Each row is a point. Each copy is the shape, with its points in the same order, turned, moved and blurred by noise. Say if it was mirrored as well.
In the rows, zero is written as 128.

Shape (7 x 3):
[[114 213 153]
 [175 148  46]
 [133 134 121]
 [152 127 142]
 [149  92  99]
 [126 176 165]
 [179  93 142]]
Copy 1, 7 rows:
[[ 97 222 145]
 [156 148  45]
 [119 143 126]
 [141 137 145]
 [135  99 105]
 [112 190 162]
 [170 109 148]]
Copy 1 is: only turned
Copy 2 (7 x 3):
[[123 231 101]
 [ 99 170 224]
 [121 156 143]
 [155 150 139]
 [120 113 172]
 [140 193 101]
 [172 116 162]]
Copy 2 is: mirrored

Shape, 9 rows:
[[159 156 120 147 117  18]
 [170 106  92 145 128 144]
 [127 131 114 120 122 129]
 [ 22 106 195 122 129  77]
 [165  92 171 146 134 141]
 [177  90  92 116 130 157]
 [163  88 101 130  73 144]
 [102 166 127 132  81 134]
 [ 34  94 112 199 115 114]]
Copy 1, 9 rows:
[[175 109  58 147 120  38]
 [163 148 159 162  87 117]
 [128 142 122 133 107 125]
 [ 42  51 103 104 167 114]
 [170  93 156 144 122 154]
 [170 163 178 136  79 126]
 [149 122 155 134  38 127]
 [103 134  74 137  78 147]
 [ 33  96 130 199 116 109]]
Copy 1 is: mirrored
Copy 2 (9 x 6):
[[153 136  95 176 128  27]
 [176 108 135 119  70 124]
 [134 129 121 114 105 127]
 [ 35  96 159 140 198 113]
 [172  96 168 139 126 144]
 [180  98 126  95  71 139]
 [162  75  93 135  68 150]
 [113 154  93 152 105 145]
 [ 40  98 175 164  72 113]]
Copy 2 is: mirrored
Copy 3:
[[172 168 135 154 127  29]
 [172 104 114 148 140 152]
 [132 119 114 130 128 123]
 [ 15 107 176 147 144  51]
 [152  95 187 141 153 150]
 [172  79 116 105 149 162]
 [180  80 121 135  90 135]
 [103 144 125 152  92 129]
 [ 55  79  95 213 138  80]]
Copy 3 is: only turned

Shape, 14 rows:
[[125 116 117 160 139 151 122 112]
 [143 127 134 109 149 131  99 109]
 [131 110 126 126 150 158 125 145]
 [106 144 146 116 144  70 110 113]
 [146 109  99 132  92 132 119 120]
 [ 64 134 181 125 123  83 118 107]
 [120 128 113 142 135 145 103 107]
 [137 118  80 132 138 105 101 148]
 [103 137 165 118 110  46 131 125]
 [144 106  93 124 147 150 143 110]
 [110 123 107 100 134 146  97 130]
 [143 127 113 129 112 158 147 128]
 [165 130 139 130 169 158  97 146]
 [ 54 221  33 110 100 149 106  93]]
Copy 1:
[[111  97 133 165 135 153 111 136]
 [151 110 125 118 125 142  85 116]
 [128  96 118 123 140 149 107 158]
 [128 140 133 126 134  82  94 100]
 [125 108 104 144  85 149 122 128]
 [ 86 121 161 116 124  62  84 115]
 [115 113 125 157 125 155  96 121]
 [139 127  69 150 126 128 111 128]
 [122 149 138 114 106  51 112 118]
 [141  85 115 138 138 161 141 126]
 [116 104  97 111 129 153  91 118]
 [118 109 119 123 111 167 138 145]
 [157 118 125 125 149 171  74 164]
 [ 31 164  77 123 137 181 124  31]]
Copy 1 is: only turned
Copy 2 (14 x 8):
[[137 107  95 153 122 159 100 124]
 [168 116 100  95 120 129  95 121]
 [139 120 121 126 147 159 109 145]
 [140 115  87 111  94  69 100 137]
 [140 113 132 142 118 141 101  77]
 [120 103  87 116  44  90 114 155]
 [137 110  87 134 123 154  79 116]
 [134 110 136 144 152 109  60 104]
 [131 119 108 129  66  55 123 119]
 [129 106 106 119 161 149 106 101]
 [132 118 130 101 113 145  74 125]
 [129 139 128 141 135 156 122 100]
 [182 123 115 125 158 150  97 151]
 [ 58 195  73 120  87 156   7  97]]
Copy 2 is: mirrored
Copy 3:
[[144  96 109 137 143 140 123 110]
 [134 127 130  99 142 117  90  99]
 [122 108 145 127 123 151 112 113]
 [137 143 131  98 149  68 121 145]
 [145 120 101 144  85 118 118 102]
 [141 105 137  79 137  61 142 177]
 [126 107 102 128 147 128 108 114]
 [124 150 122 166 108 109  97 121]
 [157 145 140  89 111  55 139 159]
 [113 115 137 142 120 136 130  77]
 [ 92 123 111 114 118 134  93 125]
 [139 127 115 129 103 161 138  98]
 [138 130 150 123 152 166  74 110]
 [ 43 170  17 134 142 127 163 137]]
Copy 3 is: mirrored

Shape (17 x 11):
[[106 104 135 106 129 197 134 129 153 109 140]
 [103 118 154 105 129 102 166 166 161 109 148]
 [108  69 143 128 121 146 157 116 153 104 125]
 [142 123 139 159 147 104 142 150 147  99  94]
 [120 103 129 146  94 152 141 148 144 118 100]
 [137 112  66 107 112 100 132 128 157 130 156]
 [101 131 149 111 141 115 144 142 107 117 105]
 [116 117  96 118 143 125 141 168 145 106 151]
 [104 132 131 122 101 124 150 171 138 102 100]
 [112 133  70 183 123 119 149 142 150 133 108]
 [249 105  87 113 104 115 132 147 118 218 124]
 [111 111 107 143 134 138 133 139 135  98 223]
 [133  61 129 110  93 115 215 137 121 100 100]
 [110 131 130 108 129 136 184 125 147 118 195]
 [191 139 147 105 105 110 137 135 113 128 115]
 [102 126 152 177 115 108 141 104 144 129 203]
 [ 98 117 151 109 133 111 137 172 119 112 114]]
Copy 1:
[[156  87 147  88 170 170 153  90  93 115 147]
 [168 111 163 116 144 104 156 138 133 110 173]
 [148  75 136 124 150 125 160 107 109  83 147]
 [153 129 154 164 147 110 131 128 122 102 100]
 [148 105 148 123 127 159 155 122 123  91 110]
 [172 132  80  87 109 109 133 104 121 120 140]
 [113 134 155 126 161 125 163 152 117 129 133]
 [179 129 121 120 137 140 138 132 106 126 145]
 [155 131 156 102 131 143 164 153 130 102 126]
 [153 149  91 152 119 169 129 123 146  97 114]
 [152  92 103 111  52  95 151  62 141 214  50]
 [170 124 119 124 112 143 108 104  76 124 204]
 [146  86 136 142 109 102 233 123 117  84 139]
 [159 128 147 119 131 134 160  80 114 124 203]
 [132 132 168 112 106  93 158 100 106 153  83]
 [118 122 159 144 103 133  91  81 120 107 189]
 [135 118 154 121 148 123 157 167 119 123 135]]
Copy 1 is: only turned
Copy 2 (17 x 11):
[[111 109  92 110 172 193 148 141 163 116 118]
 [ 95 143 120  82 156 112 149 179 145 116 135]
 [ 83  84 108  88 147 144 150 141 131 122 107]
 [147 111 130 106 163  87 140 149 105 109  96]
 [111  98 104 131 153 143 159 166 141 129  69]
 [139 105  83 102 120 104 138 161 168 183 139]
 [114 154 121 105 139 140 108 154 107 121 101]
 [129 132  94 104 161 125 155 157 137 160 141]
 [110 150  90 113 149 123 150 174 128 118  83]
 [125 118 102 159 134  93 180 122 134 153  95]
 [198  83 184 123  91 131 112 188 203 215  83]
 [ 96 108 104 134 153 141 152 158 132 151 205]
 [ 97  99 131  46 114 140 178 186 113 148  68]
 [102 125 115  91 118 153 174 155 152 121 176]
 [163 117 138 106 104 137 104 198 141 128  94]
 [ 69 101 137 147 101 107 136 146 136 112 179]
 [106 156 112  99 162 134 123 171 112 132  99]]
Copy 2 is: only turned
